Rows are points. Examples show where two turns around zero, p and q, send a point. Where does a point land after both, in the order given? Backwards means that the second turn is done in reverse. Each puzzle has new turns, and all numbers are rounded.

Turn p:
-161 102 135 => -118 157 126
389 -17 143 => 388 -89 117
-206 59 -197 => -207 77 -190
-22 -144 -82 => -63 -145 -54
Turn q:
146 141 -135 => 117 152 -150
-149 -99 -185 => -161 -111 -167
194 -88 271 => 231 -71 246
-17 -70 279 => 22 -70 279
-174 116 -230 => -209 101 -207
Where do these land?
q, then p: -202 -272 260 => -178 -196 335
q, then p: 194 77 -188 => 157 17 -232
p, then q backwards: 9 148 -197 => 56 106 -215
q, then p: -1 46 126 => 34 61 115

Turn p:
217 -40 -183 -102 303 -133 => 172 -117 -91 -36 363 -134
-229 147 145 88 -169 -58 => -185 194 123 52 -205 -54
16 193 147 0 -111 256 => 32 217 52 27 -101 274
269 93 -217 201 218 99 => 274 -12 -168 277 212 29
-279 -40 162 36 -93 276 => -276 12 60 55 -175 280
6 111 284 73 55 -86 => 9 107 305 60 12 -17
-113 -102 -133 -171 -113 -145 => -116 -57 -125 -209 -56 -157
114 -362 -205 -124 -90 -209 => 92 -344 -155 -225 -49 -221
Turn q:
-95 128 -47 9 -146 -111 => -112 145 -55 -29 -95 -121
-23 -93 144 116 90 -230 => 5 -96 115 72 114 -252
40 -62 -230 -188 -117 401 => -6 -60 -185 -119 -175 431
34 99 -308 71 -56 46 => 43 103 -308 37 -73 43
-52 -227 141 -177 -139 134 => -111 -216 162 -141 -138 136
-78 -24 130 298 204 -176 => -9 -46 76 281 207 -234
200 -29 169 88 71 -261 => 217 -31 156 20 65 -271
-75 15 -242 -425 29 308 => -103 22 -175 -331 35 433
49 192 243 209 62 -109 => 77 177 214 212 58 -163
Where do these land?
p, then q backwards: 167 -53 82 -91 294 -41 => 62 -85 126 -76 316 -38
p, then q: 6 -95 72 149 4 104 => -3 -111 43 141 -110 36
p, then q: -61 57 261 0 62 12 => -77 56 246 77 26 56
q, then p: 0 33 -173 105 -522 -250 => -5 169 -180 -208 -362 -377
p, then q: -172 -243 -272 -392 -96 -115 => -225 -144 -246 -441 114 3
q, then p: -66 147 9 33 237 36 => -20 68 30 185 205 52
q, then p: 101 127 -113 -9 -481 59 => 73 249 -180 -173 -378 -32
q, then p: 22 -26 56 117 172 91 => 55 -94 61 180 58 67
p, then q: 3 52 79 88 331 105 => 35 -53 81 268 218 85

Turn p:
-47 -48 -43 -106 265 -25 75 -38 -147 => -91 -39 -90 -98 231 -37 39 81 -164
-80 -78 -133 26 -29 126 -35 20 -58 => -63 -39 -131 6 -77 127 -56 58 -38
-105 73 39 -110 101 -44 -492 76 -56 => -95 52 13 42 46 -177 -492 59 -21
35 -79 -11 -26 -83 -5 99 -51 -109 => 52 -91 -16 -80 -71 18 88 -6 -92
-84 -134 -88 -44 -99 -89 76 -37 51 => -55 -130 -81 -88 -94 -39 89 15 97
-4 8 198 2 -38 96 -116 -188 -127 => -25 -72 158 -25 -17 47 -136 -182 -171
-6 202 -13 202 0 -37 58 -68 -106 => -21 156 -38 139 -45 -49 102 -144 -146
-144 -68 66 117 26 80 87 119 -10 => -145 -29 63 120 -33 93 85 120 -26
-131 -37 61 -107 -119 -33 -50 120 -127 => -73 -31 77 -81 -157 -74 -74 149 -72
-123 160 -91 -100 -19 -10 126 51 312 => -118 208 -13 -100 8 17 110 9 309
-71 -6 24 238 -27 -84 116 54 264 => -83 6 34 223 -33 -9 195 -40 240
759 7 -9 -94 22 24 55 -57 111 => 716 9 22 -59 241 81 49 -117 83
Turn q:
-124 -109 5 -17 -146 -36 63 -47 -251 => -140 -59 2 5 -141 -24 33 -43 -270
-110 78 -144 78 -137 183 -167 137 -295 => -129 168 -182 47 -160 147 -173 160 -219
131 106 -42 -141 131 -258 -34 -49 69 => 173 86 11 -81 87 -276 -13 -91 78
-51 48 67 215 39 -24 237 57 -234 => 8 61 29 200 65 70 206 41 -272
216 96 -20 6 -139 -31 20 -115 -110 => 141 122 13 46 -174 12 -2 -180 -48
48 -132 150 -62 216 108 76 -46 161 => 73 -179 125 -102 223 113 24 -39 100
-84 -88 100 13 9 -77 -76 -308 105 => -170 -105 88 32 74 -76 -57 -264 97
-96 -23 46 -51 -202 9 -343 151 51 => -136 -21 29 20 -191 -65 -302 190 103
171 -32 -152 44 129 -34 117 77 188 => 217 -60 -145 -7 87 -9 143 25 165
-101 56 -10 -85 100 159 108 143 316 => -36 -13 30 -159 130 106 141 203 266
Where do these land?
q, then p backwards: 79 -310 -267 140 -18 -124 -62 15 12 => 47 -253 -268 153 -30 -161 -105 -97 -67
p, then q: -61 129 1 -109 159 99 10 160 -30 => 9 183 33 -44 116 6 -52 200 -35
q, then p: -41 74 161 32 74 20 220 21 -110 => -15 48 147 14 87 55 138 39 -213
q, then p: -105 194 135 -70 144 -104 24 -104 -121 => -104 122 118 -18 152 -175 4 -71 -175
p, then q: -142 -9 46 -213 29 8 -52 -119 -178 => -112 -11 41 -189 -9 -124 -146 16 -174
q, then p: 185 -118 -137 153 -266 -168 -129 191 155 => 215 -108 -117 205 -275 -44 59 4 269
p, then q: 228 -195 -100 176 -39 -61 -237 13 329 => 131 -214 -176 203 32 57 -74 -113 379
p, then q backwards: -286 31 43 -17 -23 40 70 -83 30 => -237 12 11 -50 -129 73 25 -133 20
q, then p: -47 158 -80 -182 44 41 166 -166 -55 => -61 145 27 -276 72 -21 82 -88 -80
p, then q: 0 -27 157 -176 23 67 120 -12 -48 => 36 -40 185 -152 49 35 -19 53 -105
q, then p: 189 73 42 267 -126 181 -130 85 17 => 110 102 3 262 -127 240 -104 -87 62

Turn p:
95 170 -6 -41 79 -14 216 52 14 187 -73 -1 => 138 151 -42 -34 79 44 137 111 -3 209 -77 -45
-79 -136 -232 -117 64 -161 88 -59 143 86 99 175 => -118 -114 -246 -32 1 -119 49 -28 145 216 60 157
127 -26 66 -199 -15 -43 27 14 -99 135 -185 58 => 57 -10 35 -145 14 -10 -27 -18 -167 187 -198 20
73 94 42 -100 -16 -28 -181 -19 -150 -20 -195 -167 => 6 126 29 -87 37 23 -181 -103 -170 -68 -160 -142
100 -25 -9 -107 -174 -73 186 -26 -135 -103 108 -202 => 109 -6 -62 -206 -134 -81 135 -62 -135 -59 131 -175
25 63 -64 189 78 165 -159 -153 192 25 153 139 => 98 6 -15 233 11 133 -133 -44 224 -41 122 197
-193 -80 -41 -93 105 130 87 141 181 -22 -33 184 => -199 -124 6 -65 50 116 91 168 194 58 -58 147
-5 221 -43 -78 -99 -102 138 -241 -132 -27 -66 57 => 9 276 -84 -62 -124 16 133 -180 -127 68 -2 77
64 -29 218 -108 -42 -104 -22 -220 -14 -30 85 -159 => 116 60 163 -159 -16 -160 -39 -230 -3 -23 91 -39
-211 -44 14 192 -219 146 12 126 16 59 182 77 => -115 -89 120 190 -245 57 32 193 64 -12 183 -19
175 80 132 168 -9 98 -107 140 183 -30 116 185 => 218 -33 92 149 -16 -2 -79 223 107 -132 -19 202
17 -169 -96 161 -14 -11 -148 -67 122 -73 -228 -16 => -50 -153 -57 178 -1 1 -57 -166 87 -113 -223 -35
-183 -153 7 77 190 140 4 138 -229 -112 126 -78 => -207 -151 82 28 201 108 44 80 -124 -121 228 -94
100 -101 171 168 73 -250 -116 134 -53 -97 102 -220 => 82 -54 82 71 161 -333 -61 31 -76 -212 59 -176
-107 134 -160 -112 -1 106 -24 39 -39 22 -191 -31 => -146 116 -103 -60 -17 207 -45 23 -16 43 -136 -75
Turn q:
61 72 165 159 -9 121 -85 -289 198 112 -102 -111 => 71 -57 171 22 -28 190 -101 -289 199 115 -1 -142
-83 -169 -279 2 -129 -114 50 107 -8 116 -16 137 => -89 -96 -253 16 -150 -132 65 116 -53 160 -94 115
-84 68 26 -76 -39 -91 -44 83 30 81 -86 -191 => -64 43 42 -88 -21 -60 -86 62 -26 28 -113 -208
-19 56 -20 72 53 173 135 -196 250 91 268 -52 => -45 -31 -70 23 45 191 32 -37 300 108 290 -94
-107 -20 53 -100 7 290 -62 42 -101 45 68 86 => -111 1 -1 -118 87 256 -31 47 -122 0 55 136
-52 -1 -115 -58 -120 12 109 90 212 -42 -107 107 => -107 18 -121 -41 -86 3 128 52 183 -16 -179 54
29 93 74 82 -139 59 -2 -7 -118 -120 102 71 => 12 114 75 86 -120 101 80 -12 -90 -92 102 64
-23 51 55 28 -96 -49 17 121 -81 41 75 111 => -39 80 82 16 -101 -20 52 125 -72 45 32 89
273 -38 -40 10 759 -112 -355 77 -94 70 -64 -170 => 454 -39 13 11 539 -238 -536 34 -35 7 -6 29
-125 100 85 -54 41 -104 60 70 -133 -51 -124 118 => -113 140 113 10 91 -122 89 3 -114 -8 -107 74
200 -97 54 -48 -30 -29 117 64 -106 47 -65 -70 => 181 -126 64 -68 1 -43 137 75 -91 -15 -43 -53
-111 -129 73 152 -42 63 104 40 59 -33 -47 -147 => -101 -161 48 163 4 99 34 51 26 -23 -71 -138
61 -71 177 -69 -53 -91 -28 -233 -36 -142 162 40 => -17 -75 126 -34 -75 -84 35 -182 -8 -167 246 40
-21 21 -301 -52 -62 -51 66 -22 -95 -44 -100 16 => 10 73 -278 8 -26 -86 110 -51 -102 26 -99 -15
-1 63 -8 -49 -142 -78 -82 54 23 -173 35 54 => -44 115 -13 -7 -161 -56 -7 7 2 -172 -14 49
Where do these land?
p, then q: -88 60 -103 16 -167 20 165 -5 76 88 -49 -91 => -34 7 -58 -38 -116 99 107 53 67 81 -51 -211
q, then p: -17 -42 -8 142 -118 2 -201 -139 40 -212 -145 -50 => -10 10 26 137 -149 64 -28 -278 -11 -191 -69 17
q, then p: 15 -53 -64 -138 -1 -309 56 61 8 182 143 81 => -55 8 -109 -82 -63 -326 -36 143 -27 181 29 -16
q, then p backwards: -115 -176 -219 -16 108 -36 106 62 -70 176 111 64 => -4 -115 -204 -57 116 -134 73 147 -60 132 109 153
p, then q backwards: -228 -90 43 5 8 -108 177 229 -33 22 73 -109 => -155 -30 77 -111 -37 -149 263 86 15 72 121 -113
q, then p: 142 -219 -52 -194 26 -46 132 70 11 49 61 -49 => -9 -231 -147 -190 60 -128 61 65 -35 38 -4 -27
p, then q backwards: -30 146 4 83 111 76 -35 -68 202 -178 -4 -43 => 53 124 21 -15 85 103 17 -1 190 -228 5 49
q, then p: -53 83 68 2 12 122 -236 -29 68 45 -116 -151 => -12 52 120 -38 17 147 -238 -126 26 -70 -82 -54
q, then p: 255 186 59 227 10 121 -186 23 -27 -122 -160 29 => 317 97 91 116 -30 162 -56 -71 -74 -167 -179 120
p, then q: -84 -140 53 -105 -76 22 113 128 48 124 160 212 => -131 -146 63 -102 -113 -51 54 241 0 124 13 139
q, then p: 211 92 180 196 17 94 -150 -299 -83 -68 4 -78 => 326 17 182 58 -22 70 -77 -254 -21 -116 152 82
q, then p: -151 23 -131 -246 -51 -19 127 165 -145 -7 199 52 => -221 77 -177 -135 5 -4 84 251 -109 41 148 -24
p, then q: 143 131 170 29 122 61 -68 -198 -95 -99 -274 132 => 128 132 162 25 184 87 108 -298 -60 -4 -88 166

Turn p:
-11 -403 56 -75 -100 148 254 316 -77 1 -231 -103 177 162 => -264 -283 145 118 -22 -4 119 285 51 -133 -356 128 142 -175
-138 107 60 263 229 -5 -138 9 -88 -116 65 62 376 -91 => -36 57 367 -75 232 -164 -57 -78 -118 82 207 -77 213 62
47 152 14 279 -164 44 -107 18 -118 -165 -184 204 93 -135 => 220 165 222 -39 113 135 -79 -122 -114 -149 31 137 207 -106
253 116 -300 -61 159 106 249 -52 33 97 -157 18 -291 -97 => 258 64 -311 88 230 20 114 19 231 -184 -165 -159 -142 -10
205 -18 4 53 -272 -156 140 -16 -215 -62 49 -83 -223 -54 => 170 49 -43 59 -240 119 191 -45 -62 -128 0 -35 -125 -303
304 -48 -50 38 149 27 -27 -173 10 278 165 -99 -62 69 => 167 -177 -160 159 64 -49 260 -24 -69 92 92 -70 -174 184
-189 -74 -53 58 -117 139 -109 89 -75 232 -183 -371 250 -5 => -191 51 76 66 111 22 126 92 -272 303 -341 23 155 -9
-283 54 240 52 -67 -46 39 -200 351 120 24 -19 -186 433 => -192 51 -7 183 -372 -53 -131 -276 177 105 -123 144 -110 392
-173 522 -146 -357 -79 -66 167 -96 -32 27 64 205 120 -2 => -66 351 -148 -494 93 -137 82 -149 257 32 33 172 -115 -6
32 -320 -8 26 114 -278 -104 42 0 -37 -37 299 -81 -185 => 204 -211 36 42 -9 -167 -361 135 -85 -109 124 24 -112 -164
72 -121 114 66 -18 365 -84 44 -33 57 -72 -307 173 -19 => -133 -150 100 65 114 249 202 97 -184 99 -166 -96 190 132
-105 -21 -243 142 -68 12 -33 121 444 -210 313 244 27 93 => -42 -116 -161 114 -23 -48 -257 -216 346 137 292 126 325 -65
-9 -13 74 117 144 -18 85 -219 -45 -101 155 232 -115 -305 => 190 -124 94 -136 81 13 -178 -240 23 -117 160 -227 -151 -55
96 14 173 -286 240 -126 -123 -335 4 101 3 205 -101 -53 => 151 -84 -108 -248 -38 -114 -127 45 -91 -117 126 -38 -336 316
149 102 388 80 -89 -32 9 214 167 24 80 -72 -63 -35 => 91 -7 254 72 -205 280 50 130 174 147 98 31 -64 72
-174 -139 25 -34 -164 -305 -72 -148 -60 -243 -153 -323 3 140 => -120 162 -17 14 -446 -176 -49 51 -258 -31 -146 -125 153 -65
-75 91 -348 -360 103 191 -146 386 -265 -2 99 -92 -97 82 => -405 201 -340 12 318 75 97 295 -6 -27 133 40 -59 -201
Turn q:
-49 119 -94 312 184 -38 184 233 414 -107 -216 129 -59 36 => -347 -212 4 110 452 -64 120 223 82 20 -177 -86 35 -21
-29 -30 -32 270 104 -42 35 -195 33 -159 111 110 8 243 => -167 -103 -27 39 109 -8 63 -63 60 -117 223 -170 -87 271
286 -283 -67 -116 -14 39 49 275 -266 84 -81 -190 -94 -53 => 326 -41 -135 -47 -146 143 62 94 80 -178 -75 -51 -84 -394
118 28 43 -155 88 -39 -188 -70 1 -204 -69 -2 -159 -45 => -69 8 -88 -9 -112 -121 -188 46 17 -243 -46 158 0 14
-70 -74 -140 74 41 278 -9 -41 116 -10 -26 -407 -220 15 => -27 190 33 249 75 93 -88 -209 81 -215 -208 -240 67 -143
-347 -160 -151 57 -25 73 -43 -73 62 -201 -249 167 -25 -42 => -441 86 -126 -164 -71 -13 164 -87 -23 -9 -151 -104 47 26
92 133 -126 -338 -3 -192 -132 196 -291 -112 101 -257 284 -16 => 409 76 -227 -47 -254 -173 -187 252 -222 59 -5 -123 126 -9
-190 249 133 -160 -161 -138 334 -204 -177 94 244 -297 26 -34 => 284 295 346 -7 -50 -333 -78 -123 0 219 177 -167 -8 4
448 106 -150 163 -326 12 215 138 56 85 15 -95 -38 63 => 266 2 -80 349 88 41 142 194 352 133 -17 23 -209 -73
68 -99 -140 -46 136 -121 -136 -15 124 260 63 216 -290 66 => -68 -132 -81 -144 186 181 -245 -114 16 -5 -55 134 -314 -30
-192 60 -36 -75 155 17 -344 367 -217 -177 -101 155 -33 -90 => -204 22 -173 -99 -139 59 -44 283 -467 -127 -72 56 12 -131
-112 -49 316 -115 -243 -35 165 5 200 195 80 306 117 186 => -61 -89 379 -221 -45 192 44 96 177 323 66 118 -9 182
127 -43 199 5 91 -150 -258 -77 -249 395 -86 -67 85 102 => 309 -337 95 -13 -191 71 -20 -213 -250 -20 -36 120 -154 32
117 -85 218 242 -127 70 60 -318 170 95 216 -38 185 -279 => 20 -68 83 214 32 16 84 -338 205 173 307 188 262 14
-267 129 27 -117 101 267 68 -221 23 -237 0 268 213 -151 => -226 303 -2 -210 68 -82 172 -38 -111 -15 71 145 314 260
Where do these land?
p, then q backwards: 151 161 -269 151 -314 255 -160 -96 34 -10 -33 -17 29 -41 => 68 -83 -154 2 118 331 -82 -34 -5 191 64 2 271 -259
q, then p: 94 -102 -124 60 141 -138 91 131 152 133 -11 365 18 9 => -168 -219 -203 54 225 -88 -163 148 121 -45 -38 -59 -167 26
q, then p: -138 103 430 113 -172 -193 -156 -186 -128 294 204 -65 -107 30 => 54 -196 174 34 -274 224 15 -267 -292 15 154 124 -339 69
q, then p backwards: -155 187 -139 -141 -40 57 -106 216 15 -160 -7 -264 -12 363 => -61 -78 124 -20 240 -72 -82 -19 44 -100 -364 -313 -197 -107
p, then q backwards: -201 93 275 -243 -82 -9 -82 -209 -184 -77 213 4 163 169 => -342 -108 156 -39 -4 -69 -90 -211 -181 -86 -42 353 -44 29
p, then q: -93 -300 -162 -95 119 -24 219 24 182 -28 -313 161 -119 47 => -306 -295 -305 42 -127 -67 -47 78 34 -53 -235 -50 57 -44
q, then p: -73 326 48 37 87 -3 6 -50 -214 -176 -173 -142 103 305 => -73 210 182 206 -311 -102 225 127 -8 -201 2 11 23 -124
p, then q: -47 213 136 -50 -86 -357 -155 -224 -302 -89 359 -133 -35 102 => 178 402 199 47 -125 -190 -156 -42 30 222 300 5 -285 -33
q, then p: 87 -70 -113 157 -65 127 -239 196 41 -57 -112 29 200 -282 => 41 -82 38 -9 348 -106 14 -159 -15 18 -165 82 172 -268
q, then p: 199 8 -107 4 174 286 126 247 242 -321 -180 99 -128 186 => -208 132 117 111 153 -17 -215 240 341 -124 -42 -133 359 9
p, then q: -177 -66 -46 -156 304 14 162 31 171 39 -111 140 -212 -302 => -116 -154 -118 125 -8 39 -375 -50 -45 -218 -324 -13 53 -107
q, then p: 112 105 -135 -93 -242 126 216 304 78 -283 -270 -73 4 26 => 113 234 155 112 68 30 -54 240 358 141 -225 50 182 -156
p, then q: 222 -212 61 167 -85 -31 -246 -190 85 73 11 -121 80 -233 => 382 -91 -100 36 -183 206 182 -86 42 -105 96 7 -79 -90
q, then p backwards: -51 -199 62 258 -226 104 -124 -102 -338 56 238 -95 4 -176 => 91 92 22 232 -240 -123 -107 -54 -124 -132 393 -92 -232 82
p, then q: 128 -207 -3 -263 312 -4 214 59 23 339 -109 116 -126 -120 => -167 -219 -91 -85 120 76 -187 107 137 -270 -220 -109 -166 -330
p, then q: -58 -41 84 93 176 -211 233 -152 143 268 294 -4 138 -84 => 100 -259 194 -71 -4 -15 -244 -282 252 82 4 -11 -178 -131
